Rows are points. Any point is a mix of the corners, with weights that add up to 1. It lies inside the corners' shape when no weight is negative. Is each point inside? If not, which corners have a negative weight?

Corners:
(1): [-14 -41 -23]
(2): [-17 -62  34]
(3): [ 2 95 27]
(4): [ 22 -25 -32]
Points:
[-14 -51  20] => inside
[ -6 -31 -20] => inside
[-13 -70   4] => outside (3)
[-7  6 -5] => inside

Corners:
(1): [ 22   6  25 -16  95  54]
(2): [ 22  37  65 -48  59  24]
(3): [ 29  16 -39  40  33 -41]
(4): [ 17   5 -28  47 -10 -15]
(5): [-12 -29  12   8  30 -35]
(6): [  3  38 -32 -61  42   4]
(7): [ 62 -22 -32  18 -27 -66]
Points:
[ 32   0 -24  21  18 -38] => inside
[  5  16 -16 -29  36  -9] => inside
[ 15   8 -24  -2  34 -10] => outside (2)
[ 22  25  34 -29  44   8] => inside
[ 19 -10   5  19   9 -10] => outside (3, 6)

Corners:
(1): [ 56  94 -19  46  64 -55 -27  -1  16]
(2): [ 27 -34   9 -49  -1  -8 -60  33 -75]
(3): [-56  69  51  51   3   2  65 -41 -26]
(4): [ 38 -11   3   4 -70  39 -12  30   1]
(5): [-48  15 -21 -52 -87  31  95   4 -15]
(6): [ 17  87  11  -3  53 -32  14  70  16]
(7): [ 24 -69   7   9  39  56 -60 -27  12]
(8): [ -3  58  -6   5  47 -21 -88   2  36]
(9): [-28  10 -30   6 -49  19  32  57 -43]
(10): [-31 -61  41  22 -36 -40  69   5 -40]
Points:
[-15  16  10 -23 -14  29  -3  -3   0] => outside (1, 9, 10)
[-37  12  22  12 -35  13  83  22 -15] => outside (1, 2, 8)
[-36  65  -5   7  -5 -22  53  18  -1] => outside (2, 4, 7)
[-19  14 -19   6 -32  11  19  42 -31] => inside

Corners:
(1): [  4 -15 -14  -7  10 -16  -2 -27   2  38   7 -24]
(2): [-14  11   7 -14   8   1  48  21  -6  36 -13 -12]
(3): [-17  15 -16 -20  -2 -15  -3 -12 -14  22  10  49]
(4): [ 13   4 -17  28  87   8 -34  -5  12 -46   3 -25]
(5): [ -1 -10 -10  -1  -7   4  30  23 -13  23  15   6]
(6): [ 17 -20  -4  13  -1   5  39 -16  14 -41 -30  16]
(7): [ 10  15 -20 -15 -15  -9 -23 -21 -16 -24  18 -17]
(8): [ 40  30  33  -6   1  -5 -25  14  -5 -15  20 -30]
(9): [-10  21  -4  11  -8  13 -17   9   2  31  13 -19]
(10): [-21  -4  16  -6  14  12 -23 -12   5  21  39 -39]
(11): [-13 -13  -4 -11   8  12 -22  14   7  13  -6 -11]
(12): [  8   7 -15 -14  -9  15  95  33  39  32 -16  16]
(13): [-28 -11 -23   7  12 -22  -1   2  20  12  16 -17]
Points:
[-13  -4 -10  -4   9   3  16   4   7  25  -1   5] => outside (7, 8)
[  1   1  -5   4  18   0 -24  -9   4 -14   8 -30] => outside (3, 5, 12)
[  4   5  -2   0  16   4  -6   7   7   1   5 -13] => inside
[  1   1 -10  -1   3  -3   9   2   3  10   1  -1] => outside (10)
[-10  -7 -13  -3  16 -10   0 -16  -9  -3  10   2] => outside (8, 9, 11, 12)
[-10   2 -14  -1   8  -2 -19  -8  -7  -7   9  -6] => outside (1, 8, 12)
[  9  -6   6  16  28   2  -4  -4   2 -12  11 -28] => outside (3, 7, 11, 12)
[ -2   9  -3   2   5   3  -1   9   4   8   9 -12] => outside (1)
[ -8  -5 -12   1   7  -4   6   6   4  11  11  -9] => inside
